Every row gives one point. The points of each table are mixes of a few directions, plus a little noise. How many directions does each table use, and how many do they share? Where both have some left over, give the other angles between the two spaces (their principal angles), to ten degrees, smallest first.

First (6 x 3):
[[ 1.6 -1.1 -5.0]
 [ 2.2 -1.2 -6.3]
 [ 0.7 -0.4 -1.7]
 [-2.1  1.4  5.8]
 [ 1.2 -0.8 -3.7]
 [-3.9  2.4 11.1]]
Second (5 x 3):
[[-4.3 -3.3  5.6]
 [ 6.4  4.9 -8.3]
 [-3.1 -2.4  4.1]
 [ 0.7  0.5 -0.9]
 [ 0.4  0.3 -0.5]]
Directions: first 1, second 1, shared 0; angles 40

First, 5 rows:
[[-4.0  1.6  5.4  8.7]
 [ 2.2 -0.9 -3.0 -4.9]
 [ 3.7 -1.5 -5.0 -8.2]
 [ 0.2 -0.1 -0.2 -0.4]
 [-2.2  0.8  2.9  4.8]]
Second:
[[ 2.0 -0.9 -3.1 -4.6]
 [-4.5 -2.6 -2.2  1.5]
 [-6.5 -4.1 -3.6  1.6]
 [-4.8 -2.6 -2.0  2.0]
 [ 1.3  2.7  4.2  3.2]
 [ 4.1 -1.2 -4.9 -8.4]
 [ 3.8  3.6  4.5  1.6]
 [ 4.8  5.5  7.0  3.3]]
Directions: first 1, second 2, shared 1

First, 7 rows:
[[ 4.0 -2.8 -4.6 -4.4  2.2 -0.3]
 [-1.6 -2.7 -1.2  2.6 -6.2  2.5]
 [-1.3  3.8  9.1  4.5  3.7 -3.0]
 [ 0.7  5.7 -0.9  0.6  7.5 -1.7]
 [ 3.5 -5.2 -9.1 -0.3 -2.4  2.4]
 [-1.1  3.3 -1.2  0.4  1.4  0.3]
 [-3.9 -2.1  7.7 -3.5 -6.4  0.0]]
Second:
[[-6.5 -1.9 -1.2  0.1  4.4 -7.2]
 [ 1.5 -0.2  0.9 -0.2 -0.1  4.6]
 [ 6.9  3.6 -0.5  0.1 -7.2 -0.4]
 [ 6.3  3.7 -0.6  0.0 -6.9 -0.9]
 [ 5.8  1.3  1.5 -0.2 -3.3  8.7]
 [-7.9 -3.6 -0.1  0.0  7.5 -1.4]
 [-5.8 -3.3  0.8 -0.1  6.5  2.1]
 [-0.5  0.8 -1.0  0.2 -1.0 -5.2]]
Directions: first 4, second 2, shared 0; angles 70, 90

First (8 x 9):
[[ -4.7   6.0   5.3  19.3  -0.3   3.9  -0.5 -13.1  -6.1]
 [ -1.0   0.7   1.1   3.2   0.1   0.7   0.0  -2.3  -0.7]
 [ -0.3   0.3   0.4   1.6   0.1   0.4  -0.2  -1.0  -0.3]
 [  1.2  -1.2  -1.2  -4.6   0.2  -1.1   0.2   3.1   1.6]
 [  1.8  -2.4  -2.1  -7.5   0.1  -1.6   0.2   4.9   2.1]
 [ -0.3   0.3   0.5   1.4   0.1   0.1  -0.1  -1.1  -0.3]
 [  2.6  -3.7  -2.9 -11.6   0.2  -2.3   0.4   8.0   3.7]
 [  0.4  -0.5  -0.5  -1.7   0.0  -0.1   0.1   0.9   0.6]]
Second (10 x 9):
[[ -7.2   6.0  -4.4  -3.0  -2.0  -3.7   0.0  -1.2  -1.9]
 [  2.4  -0.1   3.5   1.7   1.6   4.1   0.0   2.0   2.1]
 [ 12.5  -0.8   8.4   4.8   7.5  -1.2  -0.4   6.7   3.5]
 [ -3.9   1.6  -6.0  -3.0  -2.3  -9.2   0.0  -2.8  -3.9]
 [  3.7   2.1   4.8   5.9   3.2   0.6  -0.3   0.6   0.6]
 [ -4.7   4.4   0.3   0.6  -0.6   3.8   0.0  -0.5   0.7]
 [ -1.7  -1.1  -0.4  -1.6  -1.2   4.0   0.1   0.2   1.1]
 [  2.0  -9.6  -0.7   0.7  -2.9   3.9   0.4  -3.9  -1.1]
 [ -2.4   7.8  -1.7  -4.6   1.8  -5.6  -0.2   4.9   1.1]
 [ -0.8 -10.6  -3.7  -1.4  -5.1   3.2   0.5  -5.8  -2.2]]
Directions: first 1, second 4, shared 1

First (11 x 11):
[[ -0.2  -0.1   6.5  -4.7   2.3   0.7   6.6  -0.8   1.4  -2.0   0.8]
 [ -1.3   3.3   1.2  -4.7  -1.3  -0.1  -2.5  -2.1  -2.4  -8.4   8.1]
 [ -5.6  -3.7  -0.2   6.7  -9.9  -5.4  -9.6   4.0  -1.0  13.6 -10.5]
 [  1.1  -0.3   3.3  -2.2   3.2  -0.8   3.8   0.9  -1.0  -9.4   4.7]
 [  0.4   0.2   1.0  -2.4   0.4   0.7   1.2  -0.7   2.4  -2.5   2.7]
 [ -1.7   0.3   2.2   0.5  -0.7  -1.2  -0.2  -0.2  -4.4   0.3  -1.8]
 [ -1.3  -0.4  -2.8   1.8  -4.3   1.5  -4.3  -1.1   4.0  14.3  -7.1]
 [  2.2   2.2   0.4  -2.6   5.1   3.2   5.4  -3.0  -2.1  -3.3   2.1]
 [  1.7   0.1  -3.5   2.9   2.0   0.6   0.0   0.1  -2.4   0.0  -0.9]
 [  4.4   1.8  -4.3   0.6   6.5   4.1   4.1  -1.8  -0.2  -1.8   1.3]
 [  0.6  -3.6  -3.7   3.8  -2.7  -2.9  -4.7   4.2   4.9  -0.6   0.4]]
Second:
[[ -3.2  -1.1  -5.3   8.8  -3.8   2.9   4.7   3.2  -0.9   1.6  -4.3]
 [ -1.6   2.7  -3.9   0.8   2.3   0.0   1.6  -0.9  -3.3   0.9  -5.2]
 [  0.3   5.7   2.8 -11.9  -1.1  -3.0  -4.0  -3.5  -1.8  -3.5   1.3]
 [ -3.0  -2.3   0.3   4.0  -0.2   0.3  -2.8  -0.1   3.6   3.0   2.7]
 [  6.4  -6.2   1.3   0.7  -3.1   1.8   0.7   1.8  -1.1  -3.7   4.8]
 [  2.2  -2.9  -1.9   6.3   4.7  -0.8  -3.0   0.0  -5.9   4.5  -3.1]
 [ -3.6   1.2   5.1  -7.3  -4.2  -2.0  -7.6  -2.9   6.4  -0.9   8.7]
 [  3.8  -8.0  -6.4   2.8   4.1   3.4  -1.4  -3.1  -1.9  -2.0   3.9]
 [ -1.9  -1.6  -0.2   6.2   3.7   1.2   3.4   1.7   4.7   3.4  -1.4]
 [  4.3   5.7   5.1  -3.2   3.2  -3.1   4.9   3.0  -4.0   0.1  -7.1]
 [ -3.6   6.8   3.0  -7.1  -5.7  -0.8   3.2   0.8   4.2  -3.3  -0.2]]
Directions: first 5, second 6, shared 2; angles 40, 50, 60
